Rows are points. Each copy is the shape, with its points in the same order, turned, moved and blurred by noise. Is it also mirrored, or only turned?
(in the rows, 100 means zero)

Shape:
88 103 64
112 96 23
118 139 118
107 93 124
66 110 99
130 123 127
101 152 102
Copy 1 (7 x 3):
65 119 70
78 151 54
101 102 144
108 72 109
57 88 108
121 96 133
90 111 139
Copy 1 is: only turned
Copy 2 (7 x 3):
85 111 76
119 129 47
71 138 146
81 91 133
55 90 90
87 117 154
57 141 124
Copy 2 is: only turned
Copy 3:
95 124 69
109 119 24
148 120 123
103 91 120
87 136 107
136 96 123
136 144 117
Copy 3 is: only turned
Copy 4:
75 97 75
72 61 44
141 97 109
96 98 135
83 127 97
134 85 121
136 117 80
Copy 4 is: only turned

Shape, 8 rows:
116 123 92 99
49 78 97 53
126 104 138 95
129 102 90 135
120 98 54 68
115 123 90 136
52 89 70 67
72 66 120 82
Copy 1 (8 x 4):
106 147 100 91
28 103 88 78
121 131 99 44
138 122 107 105
70 147 137 106
127 134 87 108
33 106 87 104
69 88 91 61
Copy 1 is: mirrored
Copy 2 (8 x 4):
119 126 88 97
61 103 69 162
112 112 134 107
146 95 91 86
137 137 58 140
131 103 83 71
76 108 45 149
81 81 99 147
Copy 2 is: mirrored
Copy 3, 8 rows:
112 121 88 98
61 62 55 76
73 124 128 91
118 114 119 128
95 127 51 121
137 111 114 106
84 63 41 87
55 65 93 95
Copy 3 is: mirrored

Shape, 11 rows:
124 108 87 172 122 81 123 116
125 111 96 98 138 131 116 58
81 122 106 70 119 137 103 81
112 86 72 125 111 59 66 88
85 59 162 126 91 102 100 112
66 119 97 115 124 41 142 70
86 122 93 71 53 86 71 65
135 128 121 85 101 78 94 95
103 46 135 150 127 136 74 141
73 96 126 130 83 123 65 59
101 86 70 89 99 64 131 81
Copy 1 (11 x 8):
149 94 42 131 109 97 120 123
109 83 70 96 80 92 125 34
66 88 106 92 86 104 121 55
116 78 54 96 104 53 69 117
132 63 126 101 131 139 82 105
107 118 84 120 170 54 121 84
64 134 101 81 96 81 50 80
121 111 113 120 77 71 90 86
135 14 95 102 97 144 98 129
82 75 79 111 115 130 49 72
116 121 78 64 126 62 116 91
Copy 1 is: mirrored
Copy 2, 11 rows:
154 107 63 123 117 94 105 33
100 102 121 107 122 123 158 68
62 99 124 96 141 121 118 82
122 151 77 131 105 59 111 88
97 72 91 161 91 120 63 96
111 110 147 131 119 45 87 30
79 167 136 92 112 101 75 106
134 117 120 99 137 106 94 107
96 66 26 157 102 126 102 93
68 143 103 155 107 139 98 79
113 113 122 92 86 52 104 69
Copy 2 is: mirrored

Shape:
81 84 57 67 94 79 85 143 132
108 46 151 92 87 59 125 100 120
84 67 123 131 112 67 92 84 145
85 136 93 71 124 95 98 122 67
101 144 73 74 108 130 147 128 97
121 123 98 88 142 83 131 122 88
130 62 134 142 81 47 87 105 143
72 121 60 90 85 93 136 120 76
61 81 80 64 95 111 110 127 136
111 159 95 102 67 151 81 125 64
96 100 81 101 124 127 127 146 63
124 112 67 82 94 134 107 89 67
Copy 1 (12 x 9):
36 53 63 116 142 97 90 125 111
58 37 143 96 103 71 107 78 59
47 71 131 132 100 52 113 77 109
78 130 76 88 142 85 104 135 79
85 113 82 64 115 127 108 162 117
80 109 115 75 152 99 116 118 98
32 59 143 110 104 75 88 37 99
64 106 65 104 119 135 124 136 83
58 51 71 116 111 83 99 158 108
94 154 56 80 84 124 57 118 106
95 107 106 109 137 129 83 151 82
130 104 63 88 115 118 95 110 104
Copy 1 is: mirrored
Copy 2:
112 117 40 96 144 93 85 155 135
82 92 114 64 79 50 96 123 132
99 87 107 127 102 57 116 106 155
96 134 64 98 133 133 90 97 78
121 139 47 77 112 144 145 127 78
123 125 92 75 135 108 121 98 77
123 107 143 111 92 42 92 134 150
108 134 32 107 103 105 112 133 64
81 104 38 89 113 114 118 149 138
115 151 90 126 90 183 91 139 69
101 104 78 99 131 124 126 142 51
134 96 61 97 88 151 94 118 71
Copy 2 is: only turned
Copy 3:
46 54 89 89 101 112 62 143 129
85 87 160 70 85 76 68 89 66
68 79 130 103 130 92 60 58 82
76 134 57 95 99 125 98 142 98
68 120 85 78 108 105 150 148 136
81 129 76 87 120 71 106 140 90
106 68 148 127 107 59 48 76 88
58 85 72 103 75 116 136 136 99
43 67 112 64 108 129 87 127 120
132 127 79 121 91 156 127 131 148
96 100 89 89 126 124 133 162 85
121 96 59 69 96 117 127 118 120
Copy 3 is: only turned
Copy 4, 12 rows:
88 94 83 50 73 73 91 130 106
114 43 75 136 71 60 91 73 125
92 93 58 110 88 71 46 60 120
76 87 143 81 126 91 89 115 60
79 123 149 81 132 88 139 115 97
110 89 130 121 138 67 89 120 93
110 105 66 146 57 44 56 81 118
40 102 105 92 124 93 131 123 77
77 83 95 50 83 86 100 101 128
87 143 176 102 79 108 113 93 45
101 93 133 109 123 129 116 132 87
110 115 128 89 124 92 129 92 46
Copy 4 is: only turned

Shape:
91 88 85 105 62 105 84 95 97 113 96
83 90 106 136 149 133 107 110 82 65 128
100 101 113 141 89 74 113 135 74 137 83
79 73 103 88 107 116 100 98 68 125 115
94 103 129 78 119 99 73 96 141 144 54
152 145 130 80 63 138 92 81 130 118 87
148 138 121 87 130 111 86 92 86 85 99
88 80 94 133 135 132 124 150 124 143 107
69 102 59 78 139 97 95 103 103 107 125
98 92 127 48 131 135 97 77 101 108 59
109 83 45 129 84 80 133 67 65 86 117
135 94 62 106 91 56 79 153 75 98 80
126 161 79 79 96 73 121 152 132 69 95
117 156 36 83 79 79 66 148 73 109 45
Copy 1:
124 113 81 112 63 96 87 116 99 122 129
78 72 116 107 141 147 86 86 82 108 112
146 107 107 108 116 116 90 173 89 120 115
115 109 120 93 73 131 92 104 85 144 109
125 143 134 111 68 100 81 120 173 121 74
177 124 141 131 52 90 105 82 142 57 131
128 99 165 90 106 103 76 90 120 76 110
123 115 96 95 115 188 103 126 127 125 104
88 115 100 53 102 116 112 83 103 122 91
122 114 148 113 51 118 64 77 123 111 59
131 48 64 71 103 79 81 97 64 121 122
117 108 95 47 97 98 54 163 102 89 130
108 118 107 55 95 101 125 135 114 21 109
141 175 83 33 95 81 59 136 98 57 117
Copy 1 is: only turned
Copy 2:
88 112 81 88 83 129 97 99 96 93 80
133 89 52 138 150 146 109 130 100 97 129
104 74 99 112 103 145 127 99 65 136 58
67 86 67 99 123 130 107 92 103 106 109
75 105 124 125 122 117 99 102 155 108 41
129 165 115 84 90 129 95 87 157 147 78
146 122 113 88 154 112 97 97 121 130 102
92 64 51 133 106 137 128 151 124 141 66
76 106 69 99 137 90 124 144 103 88 102
86 109 90 86 158 133 103 80 172 93 79
127 113 30 86 100 99 127 84 51 86 92
131 59 119 59 100 100 112 122 66 103 65
151 126 135 67 111 114 169 156 108 112 77
108 113 132 19 122 118 101 151 64 106 32
Copy 2 is: only turned

Shape, 18 rows:
80 111 80 142 129 105 118 91 79 84 59 79
123 171 92 82 88 105 91 98 151 80 116 63
118 112 125 167 115 134 112 73 137 91 87 88
118 151 109 97 120 59 102 68 132 116 157 79
87 76 87 57 81 95 119 105 97 109 111 136
81 129 120 132 117 149 81 79 93 79 85 85
98 105 117 137 114 135 114 131 106 92 137 103
129 165 100 67 127 94 77 78 150 117 143 109
91 86 68 101 70 76 100 112 112 128 102 115
79 108 84 103 75 52 134 99 106 104 113 164
101 103 121 134 112 111 79 123 81 88 91 87
84 29 60 76 99 85 112 116 111 93 117 130
136 183 58 105 109 124 85 58 122 115 141 86
37 74 76 65 90 85 122 110 122 117 114 119
97 59 93 44 103 82 145 130 99 100 104 137
93 103 89 82 115 85 122 134 124 149 99 133
99 97 128 143 129 122 67 109 106 86 70 116
96 156 61 99 128 101 87 100 136 71 119 97
Copy 1 (18 x 12):
81 89 63 138 130 71 103 134 76 95 105 67
116 163 102 115 96 121 71 141 137 102 52 90
134 99 127 138 135 87 125 145 95 66 98 97
108 177 117 92 59 64 98 143 116 97 96 108
68 110 80 56 86 138 110 88 98 107 129 96
108 108 106 151 127 97 81 107 76 59 96 78
80 106 125 136 100 123 92 149 96 73 133 112
111 190 117 77 104 98 65 116 124 102 86 125
57 105 87 96 85 113 133 102 114 140 111 111
48 122 63 60 74 113 146 116 82 102 96 131
80 77 119 138 99 93 76 119 85 92 103 94
61 75 73 64 92 124 117 95 132 111 160 110
144 195 85 134 108 95 73 120 101 122 91 128
34 126 69 77 93 130 130 85 126 100 136 81
51 92 80 32 90 142 102 122 98 115 138 88
38 136 117 75 120 115 114 121 97 130 121 108
85 72 129 125 136 79 87 108 84 70 86 102
91 151 69 119 115 102 69 130 135 86 84 122
Copy 1 is: only turned
Copy 2, 18 rows:
117 108 92 116 153 96 124 81 102 68 83 90
106 133 112 71 66 146 72 79 141 79 116 50
140 98 123 98 85 104 155 73 135 43 92 90
124 92 101 100 71 93 71 90 155 97 161 47
74 78 92 91 72 109 96 128 73 121 105 119
108 120 146 115 117 123 137 62 105 60 116 98
124 87 118 153 66 116 119 94 95 50 108 92
110 94 141 90 66 134 77 110 165 116 146 51
90 78 102 98 74 81 81 99 91 114 73 94
63 99 81 118 68 61 104 135 107 123 94 97
127 110 140 119 110 93 96 91 85 52 100 100
64 32 91 99 87 98 84 139 69 88 86 117
114 106 117 114 79 149 74 54 190 116 116 71
62 57 88 99 80 100 106 110 52 123 103 75
92 71 78 90 80 112 95 167 58 108 106 120
121 75 110 108 68 100 102 141 85 133 85 72
118 100 170 109 110 94 134 106 98 52 89 101
79 107 115 115 99 141 90 102 145 79 109 42
Copy 2 is: only turned

Shape, 16 rows:
83 68 111 29 89 101 111 142 94 88 92 100
122 83 122 85 98 95 104 82 106 149 52 82
111 88 120 116 92 67 56 106 81 98 73 75
100 48 98 106 98 81 92 131 97 100 73 61
102 114 155 83 128 56 74 157 67 104 156 144
89 71 87 127 97 131 84 65 63 118 113 96
66 98 113 112 88 54 146 128 114 116 103 116
85 86 76 89 98 101 107 38 97 65 31 102
76 79 19 104 113 55 136 60 110 59 113 86
103 115 93 66 72 94 102 73 91 104 96 84
92 22 113 104 67 101 116 107 103 85 124 76
144 96 80 157 92 72 111 126 100 106 97 123
43 55 81 90 81 147 27 72 105 89 161 108
108 134 104 82 121 127 86 109 61 119 122 128
37 92 78 122 88 134 103 79 73 80 107 96
87 123 117 132 152 94 101 119 105 42 104 72
Copy 1:
49 134 63 108 132 138 121 93 110 96 97 65
111 111 120 122 95 136 89 110 116 141 69 82
106 78 105 75 109 97 74 65 109 124 81 82
109 131 89 83 108 121 78 70 88 123 113 76
93 114 73 19 139 75 136 114 141 46 60 85
98 72 120 100 76 77 136 109 91 124 136 63
82 150 75 83 114 71 92 140 92 118 77 125
53 85 103 153 61 107 94 61 124 143 113 128
88 131 59 157 84 26 96 83 106 123 160 118
78 86 89 142 111 87 110 94 110 119 71 71
56 142 101 82 86 95 81 102 77 114 129 41
138 97 62 79 67 82 67 124 85 94 91 108
47 52 123 86 136 72 120 122 108 99 189 46
103 66 89 95 104 90 163 121 114 70 85 93
54 77 107 105 92 70 134 94 65 128 140 103
94 111 120 81 103 67 107 50 77 51 95 137
Copy 1 is: mirrored
Copy 2, 16 rows:
97 170 120 110 89 102 92 62 51 119 112 101
110 109 115 122 67 95 151 76 118 72 119 91
155 95 98 129 77 90 82 96 105 82 125 103
128 102 107 125 78 55 94 62 78 98 118 120
125 141 126 74 65 103 58 162 100 166 142 83
99 55 69 99 121 100 112 78 100 110 126 72
79 98 118 94 30 98 77 85 106 131 85 118
110 69 108 104 91 126 105 58 53 33 73 70
80 52 73 41 71 84 81 77 32 65 75 131
94 115 78 103 87 133 112 95 81 73 110 109
74 101 78 122 78 60 70 54 71 112 149 103
94 49 149 102 85 77 80 117 112 100 125 135
81 116 24 76 164 79 47 77 102 101 113 52
100 110 114 89 125 127 119 145 91 130 112 85
86 63 64 111 117 115 78 69 72 125 71 77
119 80 98 130 72 67 73 150 44 108 68 87
Copy 2 is: mirrored
Copy 3, 16 rows:
97 122 134 58 63 139 131 114 69 54 101 102
103 83 139 90 88 128 80 104 100 136 81 80
110 81 97 81 80 70 68 135 83 101 82 95
106 62 112 94 41 100 104 128 83 82 81 89
123 92 80 57 141 92 129 138 51 79 151 160
83 75 108 89 79 86 79 118 134 89 154 58
132 65 97 78 116 110 158 81 96 69 85 85
55 90 146 39 73 84 79 95 151 82 57 63
74 27 113 27 43 62 130 44 130 59 104 74
98 105 116 54 84 102 74 67 95 85 106 78
144 83 123 96 32 104 117 116 130 55 122 95
93 52 96 134 100 55 112 78 98 83 97 117
90 141 80 49 30 59 122 130 134 87 185 52
57 105 89 75 125 110 90 105 86 87 152 105
73 88 78 61 78 91 101 111 144 46 126 37
73 54 36 50 77 103 98 117 125 69 84 135
Copy 3 is: only turned

Shape (15 x 12):
172 99 102 94 128 119 98 73 135 100 111 82
126 143 68 111 117 116 67 75 108 112 105 84
98 98 121 98 127 100 117 67 52 165 96 140
99 153 135 114 109 97 129 85 68 151 56 179
92 134 117 74 132 105 124 110 92 129 108 176
120 116 91 110 123 128 127 71 125 85 84 53
113 112 119 100 44 119 77 104 65 132 113 116
95 101 117 115 120 138 61 68 136 95 109 70
85 128 105 79 115 79 105 118 39 108 74 123
107 139 106 134 126 102 121 83 109 138 143 46
87 93 74 121 91 87 109 110 76 119 83 168
84 126 100 87 71 70 93 53 67 109 109 136
74 120 84 69 72 86 121 97 100 127 78 113
134 112 105 125 109 129 106 72 121 54 131 67
143 119 79 104 129 189 114 57 108 91 135 73
Copy 1 (15 x 12):
115 55 56 84 112 135 80 106 84 166 106 52
100 106 24 97 107 90 95 102 79 132 113 60
129 113 98 65 106 115 155 82 42 107 142 114
170 168 97 79 112 114 152 100 65 124 110 135
114 126 103 54 141 106 153 124 106 127 110 126
121 87 77 113 109 119 51 103 89 125 134 46
105 105 70 58 34 98 112 90 87 121 106 130
91 76 28 104 120 130 59 81 97 112 126 98
121 128 97 75 94 88 122 152 61 77 105 114
83 94 86 102 118 71 66 70 57 158 145 81
112 134 101 102 83 110 172 101 94 91 81 97
141 100 71 60 86 63 136 80 83 80 98 101
136 92 88 112 78 74 135 126 111 99 132 112
99 80 78 85 103 120 34 80 112 138 93 51
86 105 59 62 100 138 62 81 119 150 155 31
Copy 1 is: mirrored
Copy 2, 15 rows:
129 140 72 104 119 107 103 37 120 119 90 130
131 134 75 105 149 103 103 65 114 100 144 111
72 69 46 105 89 91 140 119 132 131 136 110
65 68 26 111 144 55 153 140 100 95 120 117
91 57 78 96 131 67 177 115 109 106 99 118
141 127 54 120 109 102 91 56 124 57 96 97
56 126 85 91 120 148 122 119 82 106 124 110
120 102 104 109 110 126 84 55 130 66 126 136
91 56 61 82 138 102 124 119 96 108 112 57
157 109 48 127 78 137 137 68 86 90 138 107
82 85 75 48 104 60 108 133 80 105 123 107
55 93 91 100 105 73 129 90 73 110 148 76
103 103 102 119 109 77 110 139 90 106 107 71
124 129 77 91 105 123 108 22 97 46 96 119
125 154 70 88 107 126 138 41 164 56 106 123
Copy 2 is: only turned
